Each row is a point. The last column is the point's height on a tilted bowl or saddle (a function of degree 2), plus a little noise. Count its main directions that bend up, bend down and stay straight.
In the rows, zero is written as 128.

Points, 17 rows:
[[112 121 116 122]
 [157 126 119 140]
 [161 112 144 162]
 [ 64 149 107 160]
 [134 119 114 124]
 [147  82 130 157]
 [119 129 113 121]
 [113 152  77 117]
 [143 140 137 143]
 [110 109 148 146]
 [ 92 107 102 113]
 [131  82 134 150]
 [128 162 157 159]
 [119  95 132 137]
 [166 171 187 185]
 [150  93 136 156]
 [167 131 160 171]]
Directions: 2 up, 0 down, 1 straight

Points (16 x 4):
[[134 127 118 111]
 [185 117 177  87]
 [100 168 110 109]
 [138 119 161 117]
 [119 164 151 113]
 [116 124 201 161]
 [144 151 151 110]
 [128 136 105 119]
 [145 171 149 119]
 [162 139 154  97]
 [159 150 137  99]
 [128 149 132 108]
 [179 120 117  67]
 [139 149  93 123]
 [142 152 125 107]
 [149  96 120 112]]
Directions: 2 up, 1 down, 0 straight

Points:
[[101 133 136 146 109]
 [127 130 114 161 109]
 [204 115 119 145  89]
 [ 95  76 102 151  97]
 [105 123 136 129 112]
 [142 141 164 140 105]
 [101  91 101 145 105]
 [147 134 129 128 114]
 [ 93 119 135 140 108]
 [130  96 132 119 110]
 [161 123 122 135 111]
 [ 81 157  79 157  87]
 [117 154 161 123 104]
 [ 77 133 102 128 105]
 [175 170  99 109 100]
 [174 107 128 200  78]
 [133 166 135 137 110]
 [186 133 144 127 101]
 [155 134 134  98 108]
 [115 107 153 135 106]
 [130 118 174 134  98]
 [100 116 109 126 112]]
Directions: 0 up, 4 down, 0 straight

Points, 27 rows:
[[131 156 121 141 140]
 [172 120 144 139 119]
 [146 123 136 117 131]
 [154 130 104  82  96]
 [137 127 155  99 129]
 [ 79 169 153 116 113]
 [ 62  98 148  81 216]
 [145 159 147 126 126]
 [147 121 141  69 102]
 [175 101 160  95 118]
 [137 137 143 114 130]
 [133  88 139 103 163]
 [113 123  79 145 142]
 [125 119 100 161 109]
 [131 128 131  94 136]
 [169 130 141  90  87]
 [110 155 151 109 125]
 [124 151 128 122 139]
 [120  97 134 150 123]
 [177 109 146 110 109]
 [ 98 158 185 155  98]
 [107 118  95 158 122]
 [124 141 102 127 149]
 [113 138 119 121 151]
 [129  83 134  92 173]
 [ 95 182 134 163 132]
 [172 124 152 105 108]]
Directions: 2 up, 2 down, 0 straight

Points, 45 rows:
[[107 114 134  50 142 110 184]
 [118 149 151 140 103 140 149]
 [ 99 130 107 115 152  87 177]
 [134 160 102 104 155 171 145]
 [130 125 120 137 138 139 130]
 [130 126  79 125  78 100 128]
 [139 119 127  61  81  85 121]
 [ 98  70 158 121 103 162 108]
 [100 125  90  97 119 147 140]
 [141 104 123 112 109 135 116]
 [ 95 147  79  95 145 117 168]
 [134 125 152 159 125 158 116]
 [154 128 129 151 145 156 123]
 [168 125 121 123 124 156 124]
 [156 115 156 132 184 134 139]
 [119 154 106 116 137 166 140]
 [142 145  91 102  94 131 118]
 [ 67  91 126 136 169 162 176]
 [133 157  90 109 123 105 134]
 [128 120 112 150 163  86 156]
 [105 115 126 124 129 116 146]
 [125 128 110 124 152 122 144]
 [179 115 133 107 142  86 140]
 [115 144  96 129 170 130 160]
 [164 142  89 140 145 112 134]
 [120 133 125 170 111 133 146]
 [145 163 115 167  69 120 182]
 [118 109 133 126 142  69 153]
 [118 149 109 114 118 170 135]
 [137 111 170 148  95 117 125]
 [ 95 125 129 136 123 131 150]
 [157 129 135 106  98 128 130]
 [143 147 139 141 143 156 133]
 [115 147 111 115 153 153 148]
 [151 125 136 181 195 129 130]
 [147 108 127 121 130 104 128]
 [129  75 120 132 150 144 130]
 [104 138 151 100 106 114 163]
 [217 137 131  91 149  65 176]
 [112 157 120 131 166  92 174]
 [105 141  62 103  89 154 125]
 [124 133 128 117 115 139 134]
 [ 98 143 143  72 144 124 196]
 [115 156  99  75 144 166 155]
 [139 127 140 136 201 133 155]]
Directions: 3 up, 1 down, 2 straight
